Rows are points. The last column is the point's height on a tilted bowl or saddle (a function of degree 2), plus a little noise. Count its main directions that bend up, bend down and stay straight.

Points (17 x 4)
[[ -6   6  16  -5]
 [-56 -17  59 -48]
 [-22  38  -5 -26]
 [-20   5  20  -9]
 [  9  20   9  -7]
 [-33  22  -4 -18]
 [-18  21 -79 -60]
 [ 19 -22  -4   0]
 [ 21 -54 -38 -25]
 [ 14 -17 -18   1]
 [-38  38  35 -44]
 [ 68 -31   7 -23]
 [-57 -16  20 -23]
 [-10  32  13 -18]
 [ -4 -12   2   0]
 [-26 -17 -12  -6]
 [-54 -14  86 -80]]
Directions: 0 up, 3 down, 0 straight

Points (24 x 5)
[[ -72   66  -29   -2  -47]
 [  19  -20  -17  -17  -11]
 [  -7   29   20  -14   -2]
 [  40   47  -17   14   15]
 [  -6   14   32  -11    4]
 [   1    1   11  -25   -5]
 [   5   -8    8  -29  -11]
 [ -32   -7    0    8   12]
 [  -2  -21   44   33   38]
 [ -31  -42    8  -33    3]
 [ -10   63   10   23  -19]
 [ -53 -114   -8   34  113]
 [  35  -21  -14   14    1]
 [ -57   43   26   53  -10]
 [  33   20   -2   11    6]
 [ -49   -7    6  -38    0]
 [  -3   13   34  -29   -1]
 [ -34   29    1   27   -8]
 [  -8   43  -10   18  -13]
 [ -11    5   -7    2    0]
 [  28  -11   18   11    7]
 [ -51   85  -17   31  -66]
 [ -22  -43  -34  -71  -48]
 [   7   45  -11  -29   -1]]
Directions: 1 up, 1 down, 2 straight

Points (40 x 7)
[[   8  -13   40  -52   -9  -42   17]
 [ -18   38   26    8  -43   -7   24]
 [  -9   -2  -25  -11  -55   17   14]
 [  26  -13  -24   -2    9   43   23]
 [ -45  -20   21   26  -12   15   14]
 [   1  -15    2   -4   62   35   41]
 [  39  -22   24  -27  -31   -4   23]
 [  17   34   -9   -9    4  -25    7]
 [  15  -76   33   38  -25   22   -4]
 [ -54   -7  -24 -105   -4   23   39]
 [ -13    0  -42  -10  -58   35   26]
 [   8  -13    8   -9    0   21    8]
 [  51   11  -68   31  -19    3   63]
 [ -36   16   27   15   37  -37   15]
 [  30    9  -19   -4  -29  -46   13]
 [ -39   12   -1  -47  -38    9   16]
 [ -58  -21   21  -15  -13  -43   19]
 [   3   25  -17  -16  -20   62   40]
 [  30   22  -20   27   37   40   39]
 [  69    0    6   21  -91   47   43]
 [ -68    7  -16  -12   -4   53   54]
 [ -25   -3   20   -8  -48   27   20]
 [ -46  -15   -4  -45  -30   -1   14]
 [ -50   -3  -47  -14   54   67   88]
 [  -7    8   12  -48   23   13   22]
 [ -25  -33   23   14  -13   -2    9]
 [   2    4   -4    3   61  -17   21]
 [  -1   14  -55   -8  -35   35   31]
 [  -1  -14  -61   59   -9    9   44]
 [  67  -46   10   14   -1   11   22]
 [ -13   43  -93   -2   -3   -3   46]
 [ -38  -21   35  -16   12   21   33]
 [  -8    0   22   27  -10  -18    4]
 [  16   -5  -12  -16   12  -13    4]
 [  41   31    9   29  -17  -60   44]
 [   7  -68   -2   22  -29    3   13]
 [  59   15   -9  -48   46  -27   37]
 [  30  -42    9  -38   37   10   42]
 [  17   68  -45  -86   24   -1   16]
 [   3  -21   -2  -17   42    3   20]]
Directions: 5 up, 1 down, 0 straight

Points (76 x 9)
[[   3   -3   32   54   64   22  -16   10  -19]
 [ -48  -48  -13   50   42   -6   24    9    4]
 [ -21  -22  -61  -40  -13   -4  -67  -54   79]
 [  -9   36   -5  -41  -37   40  -18   -7  -12]
 [ -34   25   37    9   16   46  -12   22   15]
 [  24  -33   10  -22  -16    8   25   48    9]
 [   5  -44   11  -10   15   21   52  -37   -4]
 [ -33   43  -21   32  -17   27  -22  -32  -21]
 [  -8  -57   41  -44   22  -72   17   15  -51]
 [  10   29  -28   -5  -75  -73   25    1    3]
 [  19  -10  -35   -2  -18   12    3   -8    5]
 [  41  -75   15   -8   -1  -52   44   28  -20]
 [  44   10   19    6   26   35   20  -22    8]
 [ -28  -19   -9   16   26  -10  -31  -30   22]
 [  11   62  -10   54   -1  -23  -24  -14    1]
 [  -4    2   22  -26  -26  -16   45   16   13]
 [ -16   -6   -7   56  -75   78  -23   -8  -78]
 [ -19    2   -3   24   49   -2  -14   -1    5]
 [ -27   -2   -9    8    4    1  -15  -46   21]
 [  32  -80  -17   19   10  -10    8  -48  -16]
 [  21   31  -17    3   -7  -18    8    6   20]
 [   5    3  -53   -9   19   -8  -19  -12   16]
 [  29   38  -23  -12  -19  -21   73  -15   52]
 [  -8   55  -61    4  -45  -50   44    7   18]
 [ -13   17   23  -21  -11  -19   22   50    8]
 [ -16   11   -9  -26    4   34   44  -39   20]
 [ -51   -2    0   32   -6   50    2    9   17]
 [   5  -55  -10    5   32   27   -1   -8  -28]
 [ -10   23   12  -31  -15    8   45    8   20]
 [  35   -5  -26   58   35   18  -20   51  -16]
 [ -39   11  -41  -28   47  -14  -13    9   10]
 [ -19    1   26  -11   28  -48  -89  -11   86]
 [  -2  -30  -30   20  -35   39  -27   22  -35]
 [  44    0  -37  -34  -11  -42  -23  -21   61]
 [  21  -66   21  -13   29  -28   83   33  -29]
 [   1   30   11  -17  -47   -2   -7   60   -1]
 [-104  -46   34   42   -7   15   25   58  113]
 [ -42  -40   -2  -54  -21    0   -5  -15   21]
 [ -21  -50   25  -28  -27  -32   14   11   -6]
 [  14   46  -12  -50  -28  105   -1   -3  -27]
 [ -11   48   34   -7   20   40   23  -24   21]
 [ -11   13   39  -77  -43   15   -2  -30   11]
 [  37    8  -47   30   18  -48   13   -8   41]
 [  70   35   21    9  -36    0 -100    8   39]
 [  38  -39   14   12   21    5   10   32  -11]
 [  34  -22  -11  -54  -17    6   36  -13   13]
 [  40  -44    9  -42   10   25   22   -1  -10]
 [  -9   -3   47   28   12   22  -54   49  -14]
 [ -13  -28   15   -8   45    7  -14  -56   32]
 [ -45    5   47   31  -20    8   33  -18   45]
 [ -23   17  -36  -52    3  -41   24  -11   -5]
 [ -12    9   26   -9   56  -24   40  -26    2]
 [   2   16   -2   59  -31   97   72    0   73]
 [ -27    7   23    7   25   23   69  -70   40]
 [  42   24   31   16   13   45  -34   31  -12]
 [  35  -78    9  -55  -22  -21  -13  -30   26]
 [  36   -4  -23    0   40    7    3   36    7]
 [   7   30  -28   12    5   36  -13   53   -3]
 [ -13   23   49   12   50   -1  -40  -31   37]
 [ -21   37   -1  -40   -9  -21  -13   54  -12]
 [   5   87   12   -9   25    9   -8  -31    9]
 [ -21  -17  -17   20   34  -36   -5  -29   14]
 [  28  -31  -13  -25  -51   -5    2   47   10]
 [  26  -77   15   17   60  -14  -55    9  -21]
 [ -19   34  -27  -13   24   44   29   27   23]
 [ -35   36   19   -1  -28   29  -14  -10   -2]
 [ -27  -30    0    4    2    6   -9   -9    7]
 [ -32   15  -19  -40   11    9   19   -8   11]
 [ -35   15    9   -3  -40   43  -55   15  -23]
 [ -14  -30   10   15    2  -26   -6   16    0]
 [  -4   87    6  -54  -56  -41   10   19  -53]
 [  -5   33  -47   59   31   39  -13    8  -25]
 [  30   -1  -18    0   70    7  -37  -36   32]
 [   7   34   -2   23   -2   29   26   36   34]
 [  44  -32  -51  -40   50   -5  -31  -21   46]
 [ -17   10   28   -6   -1  -40  -12   17    2]]
Directions: 2 up, 2 down, 4 straight

Points (65 x 9)
[[-13  50  -6   6 -50 -26 -50  38  -1]
 [ -4 -14  -9  -5  19  42  -9  32   9]
 [ 26   8 -26   3   8  -1  -6 -27  32]
 [ -6 -14  69   2 -46  31  -8  25  28]
 [-52  23  48  23  -3  -3  16  22   8]
 [ 88  15   7 -57 -30 -15  -7   6  30]
 [-44  66  22 -39  -8  25  38 -22  46]
 [ 32 -29  -1  -1 -32  -3   6  -1   2]
 [ 19 -37 -23  14 -90  28  24  30 -32]
 [ 23  10 -19 -21  57   1   2  55  11]
 [ 38 -15  52  52  56  32  -5   6  17]
 [ 10  -8 -56  21 -62 -53   8  53  43]
 [ 22 -49  35  10  -2 -35  -4  -1  -7]
 [ 17  -9  48   3  24 -46  33  43   4]
 [ 23 -21  19  14 -19  39 -36  -4  28]
 [ 24   4  46 -42 -23   0 -11 -29  12]
 [-12 -35   0  22   3 -16  38   2   4]
 [  0   5 -15 -34  50 -53 -20   8 -15]
 [-74 -31  12  -5  26  -5  54 -84  45]
 [-82  -2  30  25 -14  48  32  17   0]
 [ 33  35   4   3 -80  26 -60  58  43]
 [ -2  26  26 -22  39 -40  -8  27 -11]
 [-20 -58 -20  30  22  24  -3   2 -31]
 [-27  -6  16  75   0 -34  39  18  28]
 [-49 -11  -3   9 -36   7  23 -19   4]
 [  6  -2  54  62 -26 -10  21 -24  38]
 [  9 -11 -32  31 -18 -63  10   4  54]
 [-32   7 -33  28   9 -30  -3  37  22]
 [ 69  37  24  16  40  17 -21  49  54]
 [-44 -52   8  12  -9  28 -24 -29 -12]
 [ -8 -40  -4  19  34 -12 -84  -8 -18]
 [  4  42   7  50   8  44  48  79 -32]
 [  2 -39  21   1 -25 -15 -10   1  -8]
 [ 47  44  -4  -5  -8   9 -24  -8  60]
 [  8   3 -26  36 -13   3 -46  -3  40]
 [-35  49 -40  -3 -25  25  -3 -20  36]
 [-12  20 -10  -7 -23 -50  19 -27  45]
 [ 67   4  35   6   5 -40 -20  20  21]
 [ 19 -15   1 -11 -62   3 -68 -36 -12]
 [-39 -44 -50 -10   1  16  16 -55 -56]
 [-36   9 -38 -13  21  61   3  12 -15]
 [-50  72  62   6 -34  21   3 -44  75]
 [ -7  59 -13  12  11   4 -21  32  34]
 [  1   9 -51 -23  -7 -14 -19 -10  35]
 [-26  22 -20  45   2   6  87   0  33]
 [ 22  25  15 -19  -6  47  25 -17  29]
 [  0 -84  -5  15   3 -17   4 -25 -42]
 [-69  43 -16  21  20  41   7 -26   7]
 [-15  12   7 -33  17 -20  31 -24  23]
 [ 10  32 -20 -24 -38  42  13 -20  27]
 [  8  17 -17  19 -24  11 -12 -14  32]
 [-45  27 -47  -1  70  24  16  40 -42]
 [-31 -11  12 -47  34  -6  -6  74 -39]
 [-21  24 -49 -19   8 -27  41 -23  56]
 [-12 -66 -23  18 -34 -30  49 -44 -28]
 [ 17  -9 -18 -15 -18   2  -8 -33   4]
 [ 52 -38  11  36 -51 -34  45 -48 -13]
 [ 23 -41 -32 -52 -43  30  -9   4   8]
 [ 19  52  18  10  14  37 -12 -27  45]
 [-28 -60 -41  47 -25  -1 -22 -25 -26]
 [ 11   2  48 -21 -37  39  70  13  24]
 [-30 -15  15 -13 -78 -28 -41  -5 -47]
 [ 46 -15 -11 -67  12  20 -39 -25  -8]
 [ 16 -16  -8  72 -33 -10  20 -37  18]
 [ 67  13  24  15  27  -6 -14  12  44]]
Directions: 2 up, 3 down, 3 straight

Points (77 x 9)
[[ -3  21   1 -14  -5  -2 -31  40  -5]
 [  9  25   0 -20 -12 -32  -1 -66 -26]
 [ 21  34 -54   6  60  57  86 -44 -97]
 [-18   7 -14  -1  16 -40 -48  33 -17]
 [-16 -59 -10  28  14  10  58  26 -43]
 [ 12 -11  -6  12 -19 -41  71  38 -41]
 [ 43  -1   3   9  48  26 -43  15   5]
 [ 26  80  -4 -34   5 -14  47  -5 -44]
 [-23  32   4 -67 -16 -65 -52   8 -47]
 [ -9  17  28   0  -9 -10  40 -49 -26]
 [ -3   4  -6  33   8  27   2 -22  -7]
 [ 67 -42  54   2 -20  18 -39  -9 -13]
 [  5  -4 -14  -2 -21  13  -9  32  -8]
 [ 41   6 -21 -24  17  19 -72   7 -22]
 [-78   0 -10 -19  29  71  51 -13 -86]
 [ 22 -13  12 -33  19 -64  64   8 -34]
 [-21 -17  39 -20 -14 -33 -81  -6 -14]
 [  8 -56   9 -32 -14  16 -43  37 -15]
 [  8  50  10  12 -10  61 -56  -7 -15]
 [-14 -17  -5  43  24  28 -19  11  -3]
 [ 13 -41   4 -45  -2 -24 -36  42 -13]
 [ -3   1 -29 -38  14   4   7  34 -23]
 [ 19  -6   1 -53  47  50  44  19 -25]
 [-27  -2   4  -7   6  -4 -10 -19  -8]
 [-19 -58 -54  56  -5  11 -29 -11 -39]
 [-35  -2  27 -27 -97  42 -90 -52 -59]
 [ 15 -40  55  12  13  -2  23 -16  -8]
 [-24  14 -37  28  36 -49 -56  18 -35]
 [ 86   5  51  25 -36 -49  18  49 -12]
 [-19  -1 -13 -10 -40  -7 -34  -6 -16]
 [-29  32   8 -34  -6  42  17  11 -37]
 [ 31  12  -8  54   5  -5 -49  16   9]
 [ 49 -16 -15 -29 -28   0  20 -31 -35]
 [  6 -46 -13  11   7  45 -28  -3 -13]
 [-34   2 -11  64  11  38 -59  70 -16]
 [ 20  17 -26   5 -27  -3   6  49 -11]
 [-17  34 -23 -21 -29  20  -7   0 -31]
 [ 19   4 -13  56  -3 -14  -8  81   2]
 [  5 -20  23   0 -41  49  19 -58 -42]
 [-15   4 -16  53 -68 -28   3 -38 -20]
 [ 27 -17  29 -22  38  33   2   9   3]
 [ -2 -29  -7 -34  -8 -49  43   4 -36]
 [ -5  16 -29 -29  -4  10  34 -28 -44]
 [-54  46  12   9 -21   3  63   5 -56]
 [-16  27 -34 -58  -2 -53  59  12 -72]
 [ 14  15 -47 -21 -70  33   5  57 -56]
 [  0 -24   7 -15   6  31 -31 -24  -9]
 [-29  26  50  69  -2 -52  25 -21 -18]
 [-26   7  -9  -7 -39 101 -33   1 -54]
 [ 13 -53 -32  19  30  -4  10  12 -19]
 [ 50  -7  22 -66 -25  33  -5 -35 -44]
 [-10  12 -31  23  30 -35   0 -20 -23]
 [-17 -11 -28   6 -15 -32  31 -25 -35]
 [ 23  15  22  19  26 -25  -1  48  11]
 [ 49   2  -7  16  47  13  30  21   2]
 [  2  -6  -4 -25   0  37  21  61 -18]
 [-60  -4  35 -47  -3  33  28   5 -48]
 [-41 -12  24  -6  -5 -51  20  28 -25]
 [-23   1 -29  -1  14  -1  10  17 -21]
 [-50  -1   6  -1  33  22  11  34 -23]
 [-31  13  24 -61  16 -59  18   6 -32]
 [-94 -26 -25  -2  -2 -20   7 -54 -52]
 [ 31  -6  15  58 -40 -23 -12  12   5]
 [ 22   8  62 -23  -7  24  37 -13 -25]
 [ -3  21  11  12  -7   7 -24   4   4]
 [ -9  17  14  47  73  33 -20 -30 -17]
 [ 49  53 -17   8 -10   7 -48  42  -1]
 [-19 -20  59  14 -54 -50 -12 -33 -14]
 [ -7 -48 -24  29  26 -43 -11  24 -24]
 [ 64  86   5 -16  -8 -22   2   6 -19]
 [-22 -85  32 -20 -12  14  57 -18 -53]
 [ 29  25  47  14 -20  28 -57  71   1]
 [ 13  14  47  20 -31 -18   9  -9  -2]
 [ 35  -5  37  -7   4   3  28  34   2]
 [ 35 -10  14 -29 -20  -2  -2  45  -6]
 [ 35 -51 -19 -45  25  19 -16  34 -11]
 [-21  13   3 -22  -1  10 -58   1 -14]]
Directions: 0 up, 6 down, 2 straight
